Each point is reached from the start by the listed moves, each made 0, 1 or 2 times, or once backwards (-1), plus a little noise. Is the number of moves made odd or even? Then give how often each move was made.

Moves:
(1): [  6   7  -2   6 -10  -4]
(2): [-1  4  1 -4  1 -2]
(3): [  8   7  -8   3 -20  -7]
Start: [ 4  4 12 -7 -2  6]
Points:
[ 29  39  -6   3 -60 -20] -> even (2, 2, 2)
[ 14  26   5  -5 -30  -8] -> even (1, 2, 1)
[ 11   8   8   4 -13   4] -> even (1, -1, 0)
[ 14  27  10  -3 -20  -4] -> even (2, 2, 0)
[ 14   6  -4  -2 -33  -3] -> even (-1, -1, 2)

Moves:
(1): [-1 12  5  3  3  9 -6 -3 -4]
(2): [-5  0 -6  0  0  2 -3  5 -5]
(3): [  7   2   5   3   5  -8   5   3 -10]
(4): [11 14 -8 -6 -1  0  5  9 -1]
(5): [-2 21  8 -4  3  1 -3 22  9]
(6): [  1   7   6  -8  -3  -2 -11   1   1]
(7): [ -5  -2  -4   8 -19   4   2   7  -1]
(8): [-16  10 -14   2 -16  -5   6  -2   6]
(9): [ 4  3 -4  6  5 -5 -5  1 -2]
Start: [ 1  8  4  9  4  6  7 10  0]
Points:
[-49  47 -18  14 -21  -4  -8  32  11] -> even (0, 2, 0, -1, 1, 1, 0, 2, 1)
[ 12  60  27   6 -10  35  -6  58 -19] -> odd (2, 1, 1, 1, 1, 1, 2, -1, -1)
[ 37  -2  17  21  48   2 -12 -22 -17] -> odd (1, -1, 0, 0, -1, 0, -1, -1, 2)
